Rows are points. Each copy is the shape, with its points in the same order, turned, moved and blurred by noise. Say if it was mirrored as well.
(in the rows, 128 means zero)

Shape (8 x 3):
[[117 125 171]
 [115 181 173]
 [115 114 107]
 [221  96 174]
 [115 151 102]
 [116 109 163]
 [133 106 150]
 [142  97  68]]
Copy 1 (8 x 3):
[[133 148 168]
 [106 108 197]
 [116 114 102]
 [231 110 162]
 [ 99  90 123]
 [137 146 141]
 [156 134 132]
 [144  83  65]]
Copy 1 is: mirrored
Copy 2, 8 rows:
[[165 169 121]
 [124 195 147]
 [137 112 108]
 [228 124 194]
 [104 122 127]
 [172 157 114]
 [175 135 121]
 [138  61 120]]
Copy 2 is: mirrored

Shape:
[[145 143 132 152]
 [146   7 155 141]
 [109 140 129 122]
 [133 145 138 119]
 [136 142 138 120]
 [118 119 147 147]
 [135 138 155 119]
 [104 143  97 125]
 [137 138 115 118]]
Copy 1 (9 x 4):
[[141 147 110 140]
 [173  35 152 193]
 [111 137 138 123]
 [134 150 137 118]
 [135 138 128 117]
 [125 127 144 147]
 [144 144 150 124]
 [ 94 129 109  95]
 [131 128 116 110]]
Copy 1 is: only turned
Copy 2:
[[158 140 110 148]
 [180 130 118  14]
 [112 132 124 136]
 [136 119 123 145]
 [136 115 123 141]
 [143 148 130 117]
 [142 113 138 140]
 [101 138  93 141]
 [128 114 103 143]]
Copy 2 is: mirrored

Shape, 11 rows:
[[155 195 200 144  86 102]
 [153 118 103 151  93  51]
 [161 119 148 104 109 127]
 [172  95 182 160 100  66]
 [156 127 109 150 190 177]
 [115 100  96 136 159 200]
 [131 108 101 141 175 177]
 [141 144 174  66 101 101]
 [118 104 116 134 206 131]
 [175 109  77 130 163 180]
 [129 133 153 142 109 137]]
Copy 1, 11 rows:
[[174 184 179 141  64  87]
 [155 102  85 142 104  51]
 [161 105 144 114 103 126]
 [181  86 158 141 111  49]
 [135 143 137 152 174 173]
 [ 84 103 127 152 159 189]
 [107 125 121 143 170 172]
 [157 122 165  58  80 116]
 [112 123 136 115 201 131]
 [137 104 102 151 162 194]
 [116 127 154 137  95 112]]
Copy 1 is: only turned
Copy 2, 11 rows:
[[177 189 166  73  99 120]
 [168 123  96 103 122  44]
 [160  98 124 100 112 130]
 [203 132 144 146  97  76]
 [139 126  93 140 199 184]
 [ 82 100  98 148 167 173]
 [106 103  95 147 186 164]
 [161  96 169  60 109 118]
 [131  95 127 148 213 134]
 [140  93  58 140 169 176]
 [129 137 143 121 115 128]]
Copy 2 is: only turned
Copy 3 (11 x 6):
[[203 209 156  78 109 104]
 [169 117  88 117  77  68]
 [129 144 167 102  91 111]
 [207 102 157  92  91  79]
 [123 136 166 194 135 161]
 [ 95 117 146 160 124 197]
 [105 118 147 172 130 168]
 [120 165 165  58 116  82]
 [119 102 146 164 171 131]
 [ 93 124 159 195  91 150]
 [157 146 144 102 109 143]]
Copy 3 is: mirrored
Copy 4, 11 rows:
[[110 191 209 157 117 116]
 [186 119 140 135  65  71]
 [141 119 168 115 111 146]
 [178  98 205 174  89  94]
 [177 125 103 119 194 151]
 [135  94  79 122 165 181]
 [156 105  93 116 175 157]
 [100 127 198  85 109 117]
 [163  94 103 111 175 105]
 [198 120  98  97 157 174]
 [121 128 141 159 123 137]]
Copy 4 is: only turned

Shape:
[[103  83 141 122 136 151 122 171]
 [199 186 211 169 127  76 165 151]
 [121  86  97 101  90 140 148 157]
 [100  94 130 111 130 117  93 149]
 [110  98 158  90 194 106 171  81]
 [105 106 126  92  92 157 106 177]
 [149 155 104  71 196 142 169 113]
 [111  74 107 154 115 114  91 142]
 [143 167 207 124  81  83 146 124]
 [150  74 161  93 194 121 180  81]
 [124 136 154 129 188 132 172  45]
 [121 136 178 157 156  61 190 137]
 [ 89  87 135 136 119 159 129 141]]
Copy 1, 13 rows:
[[103 116 132 102 149 158 173 169]
 [242  96 161 149  79  91 117 150]
 [ 74  93 101  89 129 122 132 170]
 [ 95 142 147  96 157 136 142 143]
 [162 153  61 108 149 147 156  84]
 [ 70 110 148  84 117 158 136 171]
 [140 179  45 137  95 154 115 141]
 [ 82 120 150 123 185 104 146 154]
 [179  83 170 105  80 110 118 100]
 [176 128  45 122 169 161 136 105]
 [161 141  64 172 125 145 152  69]
 [203 122 115 114 117  78 177 121]
 [ 83 102 126 121 142 146 176 146]]
Copy 1 is: only turned
Copy 2:
[[141  89 129 136 124 192 141  96]
 [ 71 145 163 164  67  91 216 171]
 [155 107 107  84 130 149 137  87]
 [145  87 121 144 125 166 108 123]
 [123  89 195 152 211 127 149 127]
 [144 115 120 106  98 184 103  94]
 [142 160 182 100 199 160 160 166]
 [168  83  80 159 124 149 126 114]
 [ 69 133 163 148  76  84 139 124]
 [153  90 209 145 197 123 182 116]
 [117 146 182 181 217 113 165 126]
 [ 61  84 141 152 145 108 196 151]
 [134 105 113 148 143 174 134  75]]
Copy 2 is: only turned

Shape, 13 rows:
[[127 129 134 128 119 135 173 155  93]
 [122 126 188 124 143 131  81 114 130]
 [108 162  96 136 135  77 122 115 103]
 [113 121 124 195  73 127 179  80 152]
 [140 106 158 102 108 158  83 105  85]
 [154 150  85 120  84 123 144 115 132]
 [122 114 152 129  93 161  65 132 123]
 [182 144 103 160 135  98 106 114 108]
 [146 117 182 141  99 167  45 179  99]
 [147 171  95 135 168 115 118 125 112]
 [106 108 157 108 144 192  81 127 119]
 [100  77 124 129 122 113 169 118 161]
 [102  95  83 157 121 118 168 100 119]]
Copy 1 (13 x 9):
[[134 151 181 121 123 135 152 150 110]
 [113 120 120 118 117 151  90 111 171]
 [102 156 127  96 180  92 130 121 111]
 [108 167 119 185 111 111 208  91 116]
 [148 100 133  97  93 159 105  97 120]
 [176 162 150 129 144  94 150  95 106]
 [144 103 113 134  87 126  85 116 125]
 [161 165  89  88 149 110 151 132 137]
 [154 112 111 116  49 133  61 158 141]
 [150 171 118 104 189 134 116 141 118]
 [140  92 129 144 115 176  77 124 115]
 [119  99 161 168 153 120 184 120 144]
 [114 124 131 150 160 112 196 122  90]]
Copy 1 is: mirrored
Copy 2:
[[135 121 119 121 133 142 137 190  79]
 [125 135 183 107 154 127  73 149 137]
 [124 188 112  87 161 115 134 128  80]
 [138 156 137 173  71  68 132 134  83]
 [135  95 174  94 134 159  82 118  92]
 [149 144  96 104  97 134 147 115 103]
 [119 120 147 106 110 145  47 129 117]
 [177 176 116 129 158 147 117 105  98]
 [142 118 143 101 126 177   7 160 119]
 [128 185 116 110 165 163 141 129 112]
 [ 79 101 169 115 138 168  72 142 124]
 [105 104 118 144 135  66 138 147 118]
 [105 131 109 155 133  92 148 124  64]]
Copy 2 is: only turned
Copy 3 (13 x 9):
[[133 120 119  97 156 119 162 181 105]
 [135 132 148 148 135 114  62 143 126]
 [130 178  77 138 136 106 140 139  92]
 [ 88 106 126 177 106 149 197 128  95]
 [109 107 127 103 136 142  59 160  92]
 [125 123  52 130 149 150 149 126 118]
 [120 105 109 140 112 150  68 183 133]
 [183 134  76 140 115 140 127 115  79]
 [163  99 125 135 115 150  51 218 121]
 [173 174  89 115 137 136 129 119 110]
 [111 138 151  97 117 139  70 160 149]
 [ 93 102 123 119 119  83 163 116 140]
 [ 95 127 102 103  93 103 182 125 100]]
Copy 3 is: mirrored
Copy 4, 13 rows:
[[136 117 158 122 128 153 119 161  94]
 [ 68 121 133 119 185 140 158  92 130]
 [ 79 158 130 149 140  76 103 152 100]
 [121 187 159 198  91 144 176 156 152]
 [ 97 109 116 120 134 170 109  66 117]
 [134 168 134 113  82  98 130 141 130]
 [ 94 134  75 118 146 157 144 100 125]
 [145 177 130 140 150  84 113  97 117]
 [131 113  55 109 182 161 159  87  96]
 [111 181 136 112 166  90  90 144 116]
 [ 81 117  99 101 175 187 116 109 150]
 [106 101 160 167 114 125 143 161 175]
 [122 137 140 181 100 122  98 166 148]]
Copy 4 is: mirrored
